Every row gives one point. Each copy is the shape, with its points in the same order, turned, moved and blurred by noise. Is it also mirrored, or only turned?
In the rows, 128 means zero.

Shape (5 x 2):
[[ 99 128]
 [176  95]
 [152 160]
 [154 155]
 [ 99 171]]
Copy 1 (5 x 2):
[[126 107]
 [169 169]
 [ 95 159]
 [109 159]
 [ 81 114]]
Copy 1 is: only turned
Copy 2 (5 x 2):
[[134 160]
 [100  86]
 [167 108]
 [163 104]
 [178 158]]
Copy 2 is: only turned

Shape (9 x 3):
[[161 131  92]
 [ 80 103 130]
 [133 162  93]
 [ 90 154 152]
 [166 168 152]
 [ 88 155 163]
 [167 169 101]
 [154 110 138]
 [129 125  88]]
Copy 1 (9 x 3):
[[173 123 102]
 [ 82 145 114]
 [166 165  94]
 [112 188 135]
 [181 164 160]
 [108 194 145]
 [195 155 112]
 [146 119 144]
 [146 132  88]]
Copy 1 is: only turned
Copy 2 (9 x 3):
[[128 112 105]
 [128 102 196]
 [ 98 141 125]
 [123 155 188]
 [151 174 116]
 [130 161 195]
 [116 152  98]
 [167 119 134]
 [109 103 132]]
Copy 2 is: only turned
Copy 3 (9 x 3):
[[178  94 135]
 [ 98  98  90]
 [187 120 106]
 [119 153  86]
 [173 169 148]
 [112 160  97]
 [205 127 136]
 [136 114 162]
 [166  86 111]]
Copy 3 is: only turned
Copy 4 (9 x 3):
[[ 95 157 112]
 [153  79 109]
 [ 83 120 130]
 [130  82 163]
 [108 161 174]
 [136  78 169]
 [ 76 155 144]
 [145 153 125]
 [ 96 124  95]]
Copy 4 is: only turned

Shape (7 x 4):
[[153  99 145 152]
 [162 131 155 161]
 [ 82 146  73 152]
 [141 101 175 159]
 [125 115 154  78]
 [ 89 140 148  67]
 [134 142  78 157]]
Copy 1 (7 x 4):
[[156 148 157 112]
 [191 129 135 114]
 [111  93 121 190]
 [164 129 158  93]
 [ 98 137 112  85]
 [ 79 110  94  83]
 [153 137 115 178]]
Copy 1 is: mirrored
Copy 2 (7 x 4):
[[120  89 103 112]
 [149 102  94 101]
 [125 161 133 189]
 [112 107  82  91]
 [ 98 132 162  79]
 [ 94 174 172  90]
 [149 115 131 178]]
Copy 2 is: mirrored

Shape (11 x 6):
[[101 101  99 145 128 110]
 [105 171  79 159 135  80]
 [117  97 140 122 134 131]
 [130 186 174  78 129  80]
 [140 125 148 128 170 144]
 [178  86 136 125 104 162]
 [152  92  84 168  90 161]
 [116 111  96 116 186 118]
 [140 138 174 155  88  97]
 [ 99  87 177  92  87 169]
 [139 153 144 123 145 136]]
Copy 1 (11 x 6):
[[ 85 131 151 110 113 150]
 [ 39 139  95 147 129 143]
 [126 151 158 105 125 138]
 [110 204  77 104 171  86]
 [146 160 138 148 152 152]
 [176 126 150 136  81 108]
 [123  84 155 149  69 127]
 [112 147 126 116 141 194]
 [ 90 178 149 139 122  57]
 [169 121 175  71 144  86]
 [130 157 115 148 152 115]]
Copy 1 is: mirrored
Copy 2 (11 x 6):
[[107 129  93 136 126  76]
 [180 143 120 154 152  64]
 [ 84 124  96 127 124 117]
 [151  88 144  97 177 152]
 [107 125 106 160 117 160]
 [ 95  90 120 123  56 136]
 [105 130 118 133  46  76]
 [127 137  61 155 144 120]
 [102  81 178 136 132  97]
 [ 44 136 125  69 109 133]
 [134 128 130 137 128 148]]
Copy 2 is: only turned
Copy 3 (11 x 6):
[[ 81 140 128 116 121 145]
 [105 195  81 117 147 141]
 [113 123 168 124 121 139]
 [179 156 141 184 177 110]
 [150 139 173  91 137 128]
 [158  83 152 108  88 170]
 [115 118 116  88  70 193]
 [ 98 134 147  83 173 136]
 [159 145 126 162  82 113]
 [123 107 211 170  94 167]
 [162 154 155 116 137 142]]
Copy 3 is: mirrored

Shape (13 x 8):
[[145 170  86 112 111 147 138 127]
 [140 154 178  91 120 118 100  93]
 [132  88  91  86 135 100 110  90]
 [171 134  70 138 120  86  96  91]
 [161  78 147 114 128  44 155 124]
 [186  83 169 148  84 148 163  92]
 [ 93 129 122 123 107  74  82 165]
 [ 89 146 109 106 119 100 118  89]
 [ 81 128 174 148 113  99  93  85]
 [142 145 181 146 101  76 111  82]
 [124 154 138 121  95 149 111 138]
 [180 147  73 114 109 141 112 151]
 [117 124  80  79  69 120  96 132]]
Copy 1 (13 x 8):
[[171 134 114 137 115  99 119 109]
 [ 93  96 147  83  85 100 114 132]
 [124 102  89 117 123 167  90 165]
 [128 111  97 159  96 153  62 103]
 [ 66 168 109  82 137 163  60 136]
 [126 152 208  86 130 173  96 110]
 [ 74 148  65 129  84 135 152 119]
 [112  86  84 110 128 124 130 113]
 [ 51  83 130 109 117 146 152  99]
 [ 61 106 146  92 100 130  95  80]
 [127 136 136 119  92 112 156 113]
 [168 163 114 156  79 120 101 125]
 [159 130  74 105  73 155 143 129]]
Copy 1 is: mirrored
Copy 2 (13 x 8):
[[109 147  84 114 124 179 122 129]
 [180 158 111 139 143 111  91 147]
 [131 141 104  99 134  94 156  75]
 [ 79 182 119 127 104 108 127  83]
 [163 164 158 114  93  91 205 116]
 [171 159 124 213 119 151 181 109]
 [133 112 170  84  84 127 103 110]
 [111 113  94 114 109 103 121 133]
 [148  89 152 163 116  79 101 146]
 [151 148 143 168  93  90 114 153]
 [146 127 127 134 113 169  94 128]
 [109 189 116 110 119 188 119 100]
 [144 125  92 100  80 150 111  67]]
Copy 2 is: mirrored
Copy 3 (13 x 8):
[[108 140 150  90 152 157 155 108]
 [159 146 162 124 120  89 117  59]
 [143  52 128 111 123 150 113  88]
 [160  77 128 119 187 172 136  90]
 [191 106 117 140 123 151  56 133]
 [185 163 101 171  77 151 141 127]
 [ 92 110 141 149 177 115  67 103]
 [115 102 111 100 151 107 107  78]
 [136 132  94 154 147  60 109  68]
 [187 164 109 141 164 105 104  72]
 [ 96 150 148 135 136 120 136  93]
 [118 118 176 117 146 188 146 119]
 [ 78 114 143 134 124 173 104  70]]
Copy 3 is: only turned

Shape (14 x 8):
[[105 103  83 112 137 134 151 129]
 [150 178 113 136 145  91 150 109]
 [108 187 106 133 113 156 139 103]
 [172  98 132 145  87 181 121 115]
 [ 85 103 121 107 155  78 106 149]
 [120 104  89 154 123  94  69  94]
 [ 99 133 145  81 180 133 127 131]
 [137  98 101 181 105 109 105 126]
 [146 117 110  88  91 129 105 172]
 [132 142 157 109 119  74 182 134]
 [118 149  93 128  84  98  77  98]
 [152 130 131 123 129  94 155 167]
 [102 108 138 139 127  97 153 146]
 [162 165 145  82 114  15 140 124]]
Copy 1 (14 x 8):
[[121  94 111 141  88 142 147 151]
 [127  70  88 112 158  96 156  99]
 [148 106 122 107 106  93 200 105]
 [187 140 154 110 115 154 115 109]
 [ 54  78 116 133  88 119 109 118]
 [132  47 144 140  82 123 108  69]
 [ 58 113 141 135 131 126 163 131]
 [160  75 128 123  86 109  85  98]
 [113 148  90 123  90 156 115  86]
 [ 93  93  81  60 147 123 132 136]
 [131  74 118 106  74 125 146  47]
 [111 116  76 108 137 117 108 124]
 [100  92 111  96 103 107 107 145]
 [ 70  63  49  63 161 137 125  66]]
Copy 1 is: only turned
Copy 2 (14 x 8):
[[107 109 104 127 120 131 179 167]
 [137 178  98 116 129 152 155  88]
 [116 118 122 173 118 130 158  88]
 [155  76 105 141  97 132  90 144]
 [ 85 168 148 103 155 128 148 182]
 [ 74 140  81 135 142 147  90 148]
 [ 95 138 177 103 101 127 164 137]
 [131 115  84 140 166 155  87 154]
 [146 160 129 162 108 120 131 198]
 [162 168 117  87 146  96 164 131]
 [ 86 169  90 173 134 110  97 141]
 [169 160 116 114 148 132 155 154]
 [128 127 134 105 175 115 152 154]
 [143 249  93  91 137  98 139 129]]
Copy 2 is: only turned
Copy 3 (14 x 8):
[[138  93 110 137 113 119 192 153]
 [143 133  76  91 100 131 122 140]
 [ 83 147  64 132 115 140 164 139]
 [ 59  68 121 145  99 178 142 134]
 [167 115 151 144 130  79 154 139]
 [127  85 141 136 168 112 111 172]
 [152 137 129 142 127 115 178  84]
 [ 99  90 146 132 123 138 114 188]
 [125  91 126 190  68 129 122 125]
 [134 119 111  80  51  90 134 117]
 [105  97  92 158 130  97  92 151]
 [155 112 133 115  56 130 130 136]
 [130 123 154 110  91  94 161 141]
 [171 113 101  92  60  64  68 105]]
Copy 3 is: mirrored
Copy 4 (14 x 8):
[[129 129 143  98 142 132 177 132]
 [129 134 144 183 124  86 139 153]
 [ 97 136 107 141 138  72 142 103]
 [164 172  94  95  72 115 132 100]
 [120 120 156 109 163 166 115 172]
 [ 86 144 105 120  92 157 134 183]
 [153 124 120 139 192 147 128 128]
 [109 139 138 109  63 140 125 150]
 [163 132 121  66 130  96 113 161]
 [153 167 196 152 151  95 113 143]
 [ 78 158 105 109 112 101 120 181]
 [167 127 175 127 123 105 117 151]
 [127 140 183 120 133 141 118 129]
 [150 175 181 167 155  80  94 223]]
Copy 4 is: mirrored

Shape (12 x 9):
[[ 69  97 188 131 176 117 119 121 107]
 [ 70  97 154 102 171 131 142 129  71]
 [163 138 174 115 106 105 136 105 155]
 [169 172  95 164 142 155 140 119 141]
 [174 137 145 109 139 153 105 150 122]
 [213  97 171 157 122 145 147 116 130]
 [173 129  68 118 125 152 113  84 137]
 [164 129  73 164 133 120  90 125 112]
 [ 69  70 131 117 190 115 134 173 128]
 [ 54  75 141 126 142 122 163 181  88]
 [144 115 157 140 117 172 116 106 157]
 [160 133 130 148  97 150 100 126 127]]
Copy 1 (12 x 9):
[[136 144  53  87 122  88 155 106  90]
 [154 141  42 121 125  84 125  92 127]
 [119 154 143 117 161 171 148 144 128]
 [101 120 185 148 126 125  83 100  95]
 [158  94 144 103 148 149  88 118 117]
 [141 151 195  68 149 120 116 150 144]
 [ 96 103 147 150  93 146  80 145 142]
 [ 88  95 147  99  93 135  88  80 136]
 [162  83  72 113 105  63 176  87 108]
 [182 132  77 119 103  76 167  49 142]
 [147 145 150 103  96 147 112 151 100]
 [128 130 157  96 109 163 104 106 122]]
Copy 1 is: mirrored
Copy 2 (12 x 9):
[[119 183 110  93 200  97  99  97 147]
 [112 172 134 105 169 115  95  50 128]
 [127 134 121 142 181 134 197 147 125]
 [135 100 125 114  93 160 153 150 172]
 [108  90 158 128 172 147 142 141 147]
 [ 79 121 122 174 154 118 183 161 191]
 [149 133 175 154 109 188 140 140 159]
 [111 143 166 115  89 156 127 175 156]
 [101 162  94 125 167 113  53 104 111]
 [ 98 148 122 123 154  70  79  61  98]
 [157 108 132 151 169 113 146 153 182]
 [136 105 168 132 137 121 158 162 153]]
Copy 2 is: only turned

Shape (17 x 11):
[[ 77 148 111 116 153 128 141 159 112  76 144]
 [ 65 149 104 138 159 114 144 161 143 113 101]
 [ 97 110 128 131 158 112 132 119 148  59 121]
 [ 81 125 113 137 142 132 141 207 104 105  85]
 [133  80 133 124 133  83 130 117  68 158 136]
 [125 131 146 102 183 150 114 174 115 125 102]
 [159 109 141 139 113 108 159 132 110 126 145]
 [106 115 130 110 142 104 129 143 146 108 135]
 [141  84 109  97 120 139 174  88  88 138 130]
 [139 128 134 140 106  96 141 107  86 134 125]
 [121 110 137 137  45 196  44 128 133 141 138]
 [ 79 156 144  93  50 198 109 153 157 158 145]
 [ 53 137 143 136  89 205 105 137 181 156 160]
 [ 88 115 101  56 123 117 183 113 177 109 113]
 [100 152 117 179 204 130 152 158 197 103 117]
 [134 134 201 138 128 148 102  88 122 113  88]
 [122 144 105 111 136 134 108 110 137 115 123]]
Copy 1 (17 x 11):
[[125 128 119 151 130 119 161 102  57 108 163]
 [115 150  97 154 119 102 157 131  89 156 164]
 [ 84 159 169 147 127 115 143 107  89 118 153]
 [ 96 126  98 154 113 142 199 144  81 137 192]
 [ 66 104 105 120 161 205 121 151  84 101 112]
 [139 165 134 144 139 189 190 143  83 140 147]
 [111  82 147 123 129 180 122 143 115 105 141]
 [108 149 133 118 132 137 136 141  94 112 144]
 [ 99  93 136 160 201 175 101 163 104  96 142]
 [ 88  95 113 132 142 184 117 118 131 102 128]
 [115 105 130  47 214 151 204 103 172 120 153]
 [181 123 109  58 204 125 166 123 144 138 201]
 [162 125 134  56 201 101 159 113 122 178 175]
 [131 164 131 152 173  90  94 175 101  97 180]
 [133 150 170 162  82 100 154 131  93 193 132]
 [ 99 162 157 129 160 206 138  87 156 138 159]
 [130 145 126 135 164 130 154 114 122 107 120]]
Copy 1 is: mirrored
Copy 2 (17 x 11):
[[ 92 124 120 115 114 104 132  78  57 140 151]
 [ 78 151  98  89 129 116 164  99  87 127 144]
 [138 107  68 115 118 112 142  81 100 146 155]
 [ 65 114 122 108 146 116 191 121  68 141 147]
 [132 102 133  97 137 180 103 171  99 123 182]
 [109 127 115 149 121 167 175 115  60 113 125]
 [110 100 122 146 116 138 103 154 130 134 174]
 [125 117  91 110  90 123 139 123  89 135 143]
 [145  85 167 111 108 162 113 122 144 125 152]
 [125 129 138 121 138 148  92 154 128 156 173]
 [149 101 148 136 163  89  96 178 102 163  38]
 [ 91 127 160 116  94  93  97 153  95 155  28]
 [ 85 112 115 102 124  94  85 122 103 120  13]
 [123 123 132  75  37 127 161  94 135 132 128]
 [ 71 149  41 139 131 110 163  67 112  84 133]
 [145 137 102 162 150 174 114 115 117 189  99]
 [151 146 132 126 122 114 125 107  98 130 129]]
Copy 2 is: mirrored

Shape (18 x 12):
[[102 152 148 139 140 124 103 162 105 161 116 167]
 [ 70 100  96 182 129 126 129 110 103  93 120 209]
 [127 145 147 141  61 162 132 136  90 142 195 107]
 [154 104 149 142 151 110  92 106  89 156  82 105]
 [ 95 161 182 173 134 110 118  96 118 176 158  93]
 [113  95 141 120 160 140 127 115 118 205 119 133]
 [148  92 170 123 118 167 120 114 129 115 109 124]
 [135 124 132 126  92 119 127 157 123 134 101 168]
 [ 81 113 129  81 172 119 138 106 113 113  77  93]
 [141 116 124 110 107 148 163 150 147  72 134 150]
 [120 150  71 161 122 174 139 154  73 156 107 141]
 [174 143 167 120  50 110 109 129 137 136  90  58]
 [ 84 164 130 161  83 104 127 105 128 131 125 177]
 [117 145 119  86 144  90 135 174  91 148 128  72]
 [ 92  36  95 124 160 130 103 189 168  95 148 157]
 [ 84 144 127 154 193 109 184 148 145 121  99  65]
 [158 167 122 171 129 102  93 125 163 149 142 131]
 [ 20 174 159 110 124 106 114 140 170 103 170 113]]
Copy 1 (18 x 12):
[[116 150 114 103 169 166 126 169 166 135 111 150]
 [142 168 190 130 173 174 105 147 128 118  39 113]
 [ 86  80 134 137 128 180 102 100 145 172 149 121]
 [143 133 143  52 138  99 107 154 130  99 131 148]
 [ 62 109 115 102 187 130 110 114 123 119 137 144]
 [111 118 130  91 141  91 113 157 157 158  86 165]
 [159 110 121  97 113 130  78 106 144 120 112 157]
 [130 158 144 130 102 174 104 167 151 139 114 144]
 [160 109 130  96 118 112 171 133 119  75  70 136]
 [182 135 116 159  89 171 115 116 135 124  96 102]
 [109 134 159  99 129 146 120 156 196 160  95  63]
 [112 102 115 129  77 135  96 139 137  69 205 142]
 [ 69 178 158 148 153 181 119 132 131  99 105 136]
 [143  96 108 109 124 128 188 177 116 127 147 123]
 [234 109 160 186 162 132 121 169 165 149  75 145]
 [138 104  64 126 156  97 146 164 122  76  78  69]
 [112 173 125 143 174 116 100 132 144 110 173 120]
 [118 104  93 177 191 175 184 103 136  84 106 161]]
Copy 1 is: mirrored
Copy 2 (18 x 12):
[[130 163 168 139 126 102 116 102 124 125 147 170]
 [110 154  90 181 120 142 162 110 183  64 123 173]
 [160 185 133 152  89 132 155 152 102 173 121  84]
 [107  79 178 163 133  98  83 116 140 127 163 101]
 [180 142 178 179 149 166 104 140  88 146 148 130]
 [129  91 177 144 141 103 139 120  99  95 120 140]
 [120  88 129 125 114 132 136 100 144 167 119 108]
 [124 166 113 132 112  98 125  64 133 126 133 113]
 [ 74  95 140  78 151 167 106 134 129  96 158 131]
 [119 147  72  95  84 136 123 107 128 146  88 126]
 [ 80 184 139 160 140  76 127 149 128 120 103 132]
 [148 135 113 119 145 118  91  83 108 199 168  36]
 [162 202 123 154 143 142 133  87 146 108 126 133]
 [102 158 148  94 108 119  73 148  71 113 167  96]
 [120  86  47 105  73  98 149 118 109  92 154 193]
 [ 90 128 107 121 164 172  56 130  65 127 135 173]
 [200 154 121 157 135 102  73 115 140 133 128 130]
 [188 187 117  76 137 195 136 129  99 135 175 179]]
Copy 2 is: mirrored
